Each row of a before or after table is a point. One or more steps were done to the points. Then noise was added and the rows were shuffled. The steps act on columns, c1 being the first. What was done? A step turns or swaps two columns, mirrors them in a line or flattens them onto one, adds a multiple of one to another, or multiplies or shifts one. Angles are multiples of 10 degrees, from the lower column toward the higher: turns from -170 to 170, lines from 10 to 170 but not 90. Use the fewest steps. Two steps may share a column if one is a turn and the other turns, adds or multiplies; they go together, in the order done. Otherwise the lowest column goes first.

Before:
[[-12  16 -50]
 [-23   1   6]
 [  3 -27 -32]
 [ 87   6  47]
 [ 34 -35   5]
 [-29  -6  -9]
 [ 61  41  61]
 [-44 -25 -36]]
After, 8 rows:
[[ 75  18 -65]
 [-31 -16 -15]
 [ -4  12  23]
 [ 20 -25 -30]
 [-18   5  22]
 [ 79  47 -36]
 [-50 -17  32]
 [-51  25  -6]]
Steps: turn c1 and c3 by -70 degrees; shift c2 by 10

Before:
[[-12  19  18 -41 -43 -13 -36   8  16]
 [-25  43 -18  20   1  18 -17 -32  -8]
 [  2  -2 -95   7 -51   5  58  46 -64]
 [-17   4 -27  -6 -66 -22  44  -8 -36]
 [ 12   9   5   4 -19  11 -48 -41 -28]
 [-34 -13   8  41 -53  20 -49 -35  26]
 [ 31  27  46  -1 -35   2   9  -1  30]
 [ -5 -23 -33 -26 -20  11  43  17 -33]
 [-12  -3   7  33 -13 -35   1 -16  19]
 [ 21   9 -41 -30 -36 -12 -23  23 -38]
 [ -3  45  73 -10  -2 -15 -23  39 -40]]
After (11 x 9):
[[-55 -13   8   0 -53   6 -49 -37  26]
 [ 33  10 -41   1 -36  -4 -22  25 -38]
 [-19  19  19  -1 -44  -1 -36  10  16]
 [ -8 -24 -33   0 -20  -3  43  14 -33]
 [  3  -2 -94   0 -51  -7  58  44 -64]
 [ 50  26  45   0 -35   1   9  -1  30]
 [ -4  45  72   1  -2  -8 -22  40 -41]
 [ 20   9   5  -1 -18   6 -49 -41 -27]
 [-40  42 -18   1   1   6 -17 -34  -8]
 [-28   3 -27   0 -66   0  44  -4 -36]
 [-20  -4   7  -1 -13   1   1  -9  20]]
Steps: multiply c1 by 1.6; multiply c4 by 0; flatten c6 and c8 onto the line at 100 degrees

Before, 9 rows:
[[-13   5  13 -25  38 -39 -30  36 -30 -41 -40  16  16 -11]
 [-47 -21  -7  12 -27 -41 -17  18  35 -22  35 -21 -43 -45]
 [-71 -15  25 -26   4  30  47 -36  -9  26  22  16 -18  40]
 [ 18 -11 -31  44  54  42 -39  23  21  -4 -30   1 -42   9]
 [-48 -37  15  39   6  34  38  44 -13  -2 -44   8  13  11]
 [ -4 -48  50 -33  14 -15  29 -37  60  20  -4  40  34   4]
 [-24  -7 -23   3  17 -50 -12  45 -21   1 -26  58  -5 -33]
 [-49  18  29   2  46 -36 -28  -4 -18  19  43  45  32 -15]
 [-37  19  16  58 -33   9  31 -44 -31  15 -42 -36  -1 -49]]
After, 9 rows:
[[ 17   3 -36 -39  58   4 -87 -32   2  20  22  34 -18  40]
 [-46 -14 -21   1 -24  28 -70  37  29  19  17  27 -37 -56]
 [-70 -27   8  16   8 -29   0  25   7 -36 -38  24   2  40]
 [ -2 -68  13  20  13  -7 -18  -7  95 -31 -37  -7  53 -11]
 [-46  -3  29  -9  46   0 -74  40   4 -19  -6  -8  49 -38]
 [-12  -7  16  36  39   1 -85 -46 -20  29  38  -4  20 -40]
 [-37   4  25 -64 -31  50 -18 -42 -19   5 -46 -18 -31  -9]
 [-49 -41 -15 -33   4  -1 -12 -46  -7  15  40  -9  15  37]
 [-24  11 -22  -1  21  15 -58 -30 -33   7  45  35  46 -53]]
Steps: add 0.7 times c3 to c9; turn c2 and c3 by 40 degrees; turn c4 and c10 by 160 degrees; turn c6 and c14 by 70 degrees; shift c7 by -50; swap c8 and c11; turn c12 and c13 by 60 degrees

Before (11 x 32):
[[ 11 -11 -11  25  20  51 -48 -11 -70  37  13  28  30  13   4   8  34 -27
  -28  74  16  34  29 -42   1  50  -8  -7  -3  17 -56 -63]
 [ 26  -2  15  13  19  50 -33 -35  47  60  12 -63  -9  50  -3  10  31 -25
   45   7  49 -30  -3 -17 -32   2  48  10  23 -44 -43 -61]
 [-47  -8 -53  26  12 -36  14 -17 -31  -4  79  56   6  27 -82 -27  17  10
  -47 -14  22   3  13 -37  29  -9 -16  50  40  30 -24 -22]
 [ 22 -41 -19 -25  25  -1  73  11   0  15   4  35 -13 -28  35 -18 -29 -22
    2 -22  -5  41  15   6  -6  10 -12  -5  60 -83  19 -51]
 [ 36  34  12  34 -27   9  53 -31   8  12   7 -19 -62 -11  34  29  43  35
  -33 -32  -2   7 -20   1 -66  -4 -59  39  95  42  15  40]
 [-32 -17  32   0 -11  44 -33 -32 -12  33 -32 -38 -12 -27  -7  41   0  -4
   40 -73  19   6 -22  22 -48   1  -5 -21  19   0 -21  18]
 [  5  33   5 -60 -12 -59  -5  -5   9  15 -44 -11 -28 -53 -18 -27  -6  -3
   56 -27  -2   4  18   1 -28   2 -10  42  75  -8 -21  34]
 [ 62 -11 -81  21 -52  15  -3  22  12 -31 -14  29 -77 -21  11  55 -58   5
   48  -4  34  38 -38   4  26  14  24 -55  48  20 -19 -20]
 [ 62  29 -70  13  18  24   3  14  -8  24  -3  63 -23 -25  30  17 -54  17
  -28 -30   8  13  14 -14  26  55  55 -33  42  14  -9  15]
 [ 94   5 -26 -26  21  50 -10 -16 -34  45  -4  -5  32 -19  21   9  -3 -25
  -23  20 -30   5  17 -37  19   5  63  38   9 -58 -13 -19]
 [-14 -40 -24   3 -14 -11  25  41  50  24 -54  12  28  45 -48 -18   5  37
   54  -4 -22 -55  24 -21  -9 -38  38  42   0  29  -8 -27]]
After, 11 rows:
[[ -3  36   7 -64 -14 -58  -1  -2  41  15 -49  -5 -25 -51 -18 -29  -9  -4
  -59 -25  -3   2  14   7 -30  16 -14  42  74  -8 -22  35]
 [ 22 -45 -24   2 -11 -13  -7  15  80  27 -56  10  31  43 -48 -17   5  38
  -49  -7 -22 -54  21 -45 -10 -29  41  39   4  33 -10 -32]
 [ -5  19 -68  12  20  23 -23   9  19  20  -4  63 -22 -28  33  18 -55  17
   27 -31  12  11  16 -15  25  41  53 -36  42  15  -9  13]
 [-30   3 -28 -20  22  51 -26  33  -8  46  -2 -10  37 -16  19  11  -8 -21
   22  20 -25   8  19   9  19  -9  65  40  10 -55 -14 -22]
 [-22 -17  34  -2 -10  42  29 -13  15  35 -32 -35 -11 -30  -7  41  -2  -2
  -42 -76  16   7 -23  35 -44  33  -3 -22  15   4 -22  21]
 [ 22  -9 -52  28  13 -38  11  38  -1  -3  81  57   9  24 -87 -26  15  11
   47 -11  20   4  11  13  27 -32 -19  50  37  27 -25 -21]
 [-45 -12 -11  29  18  48  19  41 -38  36  15  29  31   8   3  11  38 -30
   27  76  15  36  26   3  -2  49 -11  -5  -5  16 -58 -64]
 [-15 -10 -81  24 -56  16 -20  -7  43 -30 -14  26 -79 -17  14  52 -53   3
  -46  -7  34  41 -37 -23  21  -5  26 -54  46  22 -18 -23]
 [ 58 -39 -18 -20  28   0 -44  -8  28  20   4  35  -9 -28  37 -16 -31 -24
    1 -20  -6  39  14  -8  -7  10 -11  -8  55 -85  18 -48]
 [ 37  32  10  35 -28  12 -40   7  39  15   7 -19 -63 -11  33  29  42  38
   36 -37  -5   7 -20  29 -71  40 -59  38  97  43  18  40]
 [-37   0  16  15  14  50   5  25  76  58   7 -57 -14  50   1  14  32 -25
  -49   4  49 -31  -1  32 -31  24  52  12  25 -48 -42 -58]]
Steps: multiply c1 by 0.4; turn c1 and c7 by -120 degrees; mirror c8 and c24 in the line at 130 degrees; shift c9 by 30; multiply c19 by -1; add -0.7 times c25 to c26
